Every row gives one point. To make a cloud, some directions were put in groups of two or more. Within a group, all points are equally far from the middle, so they leave a hole (a ring in 2 directions, a hollow ball in 3). The other directions are filled evenly. Then the cloud was stretched, turned, moved and blurred a little. Count the holes, and give their numbers of directions, smallest first.
(in the rows, 128 means zero)

Cloud:
[[125  84 127]
 [134 160 151]
 [159 132 113]
 [115 115 176]
 [107 106 164]
 [100 157  86]
 [142  85 140]
 [131  88 114]
 [117 107  70]
 [151 160 148]
 [ 75  88 105]
 [132 151 104]
 [155 147 121]
 [129 158 119]
 [120 157 108]
 [118  94 161]
 [118 113 178]
 [ 74 118 133]
 [128 149 175]
 [117 123 179]]
Holes: 1 (2)

Cloud (28 x 4):
[[143 188 124 127]
 [158 161 129  94]
 [ 88 145 129 155]
 [115 104 135 146]
 [156 178 130 137]
 [ 98 125  90 157]
 [143 110 148 131]
 [132  95  79 144]
 [163 151  77 122]
 [103 171 106 161]
 [140 109 135 111]
 [144 146  75  92]
 [119 155 155  89]
 [165 149  86 105]
 [144 147  73  97]
 [139  99 103 108]
 [112 119 124  85]
 [171 157  91 120]
 [120 124 150 162]
 [127  85 104 161]
 [178 153 107 117]
 [166  93  96 122]
 [103 136 134 170]
 [ 95 125 135 146]
 [159 115 150 132]
 [164 104  71 134]
 [101 119  94 163]
 [104 116  79 132]]
Holes: 1 (3)

Cloud:
[[106 101 128 150 155 111]
 [160 144 111 138 120 118]
 [103 155 147 135 130 160]
 [143 115  85 135 172 112]
 [137  90 111 124 100  79]
 [131  83 137 111 170 149]
 [127 112 121 115 167 173]
 [161 145 111  85 152 112]
 [155 129  73 133 106 150]
 [116  66 139 123 102 143]
 [166  99 147 101 188 113]
 [183 145 167 143 112 146]
 [102  71 129 140 116 117]
 [101  90 112 123 111 131]
 [121  83 147  83 129 133]
 [152 117 130 159 141 135]
 [136 162 131 133 162 163]
 [165  79 127 145 139 167]
 [121 155 134 141 182  98]
 [109  53 105 104 168 131]
 [184  97 138 154  96 142]
 [158  83 111 152 149 105]
 [102  97  85 117 161 165]
 [132 133 106 157 153 142]
 [155 107  85 147 141 175]
 [152 106  71 122 167 149]
 [174 102 178 119 165 119]
 [148 134 116 119 183 112]
 [153 138 122 125 170 108]
 [147 112  98 145 160 127]
 [103  66 133 138 112 103]
 [156 122 124 104  86 156]
 [133  89 170 102 127 179]
 [ 98  78 102 126 163 117]
 [170 121 100  98 139 145]
 [102 154 151 121 112 154]
 [111 119  81  98 120 106]
 [161 161 122 113 158 109]
 [101 101 114  91 178 131]
 [168  96 156 123 146 192]
 [111 141  83 121  82 167]
 [152 141 124 142 152  86]
 [160 106 119 163 127 163]
 [147  76 101 133 171 131]
 [ 99  89 133 148 109 119]
 [105 133 113 147 160 133]
 [157  96 147 127 150 181]]
Holes: 1 (2)

Cloud (98 x 9):
[[169 124 132 109 121 144 122 128 153]
 [134  84  86 110 155 150 137 170  87]
 [149 116 116 165 129 158 161 146 131]
 [122 133 149 115 134 168 143 107 186]
 [155  99 115 154  89 140 128 144 121]
 [109  93 143 123 137 135 164 121 105]
 [122 164 147 144 137 106 101 115 142]
 [147  86 110  95 146 121 173 142 109]
 [132 106 134 135 138 198 118 135 169]
 [ 94  95 107 167 135 104 108 181 153]
 [ 92 149 165 101 131 138 123 153  92]
 [131 153 121 133 132  72 186 139 125]
 [115  78 115 132 146 145  98 145 130]
 [114  69 100 134  88 105 178 143 114]
 [163 128 112 169 118  80 141 127 111]
 [144 122 109 123  91  99 153 178 127]
 [115 118 108  83 128  96 135 106 154]
 [160 119 139 123  66 127 178 142 134]
 [139 148 109  96 133 167 175 139 126]
 [161  91 145  95 169 132 135 147 141]
 [117  95 130  96 141 120  70 133 137]
 [178 151 132 142 155 117 138 103 153]
 [149 108 119 192 115 132 161 165 122]
 [139 110 138 126 169 168 157 160  88]
 [ 86 116 135 137 168 164 172 139 135]
 [168 149 124 126 162 108 113 118 135]
 [153  92 166  97 173 144 132 128 119]
 [119 146  99 181 118 119 111 163 144]
 [116 138 139 141 126 136 119  69 135]
 [102 129 131  65 128 115 132 114 130]
 [131 111 132 114 148 194 172 129 138]
 [126 156 170 149  98  93 107 126 172]
 [112 152  74 165 145 139 152 140 106]
 [106 140 138 191  71 126  75 109 136]
 [145 145 119  99 160 165 119 147 128]
 [110 116 146 132 188  81 182 153 169]
 [151  75 143 154 123 139  79 161 169]
 [162 163 155  68 110 143 171 106 125]
 [107  87 108 130 114 120  74 169 166]
 [134  51 115 189 160  97 129 166 148]
 [124 166 105 153 111 158  94 119 101]
 [ 85 145 119 108  76 138  79 123  78]
 [118 165 135 110 139 118 183 135 107]
 [133 169 130 139 142 122 130 139 151]
 [141 173 124 108  64 187 173 122 145]
 [120 159 185 152 130 156 102 151  95]
 [ 88 130 128 110 132 176  76 114 113]
 [134  78 101 157 131 130 135 114 104]
 [ 98 112  97 207 140 118 148 124 148]
 [118 111 109 147 138 167 151 184  75]
 [118 105  94 117 137 115 127  89 127]
 [165  98  96 134 132  80 166 106  85]
 [160 122 144  98 118 149 157 110 190]
 [116 136 141 125 139  99 111 125 167]
 [138 153 175 178 136  71 177 139 130]
 [125 144 134 140 104  62 166 154 135]
 [138 176 145 139 153 108 150  87  91]
 [148  97 135 128 163 163 121 131  94]
 [125  88 114 156 131  82 104 145 176]
 [138 165 138  96 113 113 166 109  84]
 [127  74  97 120 111 149 140 150  60]
 [179 109 116 167 105 100 123 123 148]
 [129  81  81 113  96 167 109 156 109]
 [149 111 146 156  63 184 122 146 145]
 [149 126 145 116 113 105 137 149  83]
 [114 128 127  93 144 103 134 195 106]
 [156  93 130 103 118 130 129 130 125]
 [120 162  91 131 140 147 131 112  80]
 [150 141 152 156 140 178 106 143 117]
 [107 118  99 119 109 109 123  80 108]
 [107  95 153 171 191 139 123 117 102]
 [140 117 144 145 166 174 157 164 105]
 [105 166 155 106 149 134 110 121 122]
 [ 76 146 124 115 122 159 160 176 153]
 [127  87 140 146  80 135 157 129 126]
 [ 98 115 127 115 173  71 153 172 114]
 [113 165 174 101 155 107 154  78 119]
 [135 149 163 115 144 121 118 188 159]
 [117 130 159 161 131 100 125 107 144]
 [111  90 150 133 180 133 146 125 106]
 [142  94 140 151 146 167  94 148 190]
 [155  76 114 150 152 138 100 157 138]
 [128 162 145 145  96 161 177 117  74]
 [114 126 144 134 149  83 127  97 114]
 [113  79 115 175 110 123 138 114  95]
 [ 97 143 164 123 120 112 136 142  94]
 [158 120 151 108 140 173 134 167 161]
 [ 97 158  98 137 115 101 177 117 123]
 [106 128 127 117 127  83 120 168 107]
 [ 91  95 155 135 111  97 174 164 112]
 [102 159 139 165 148 121 163 115 142]
 [127 142 172 139 151 103  97 177 140]
 [140 115  92 166  76 159 135 126  90]
 [123  97 104 114 112 172 151 108  81]
 [112 150 182 123 167 156  96 102 147]
 [145 172 125 132 133 128  96 102 115]
 [157 134 134 192  90  74 142 147 130]
 [148 122 120  70 152 183 107 118 108]]
Holes: 1 (2)
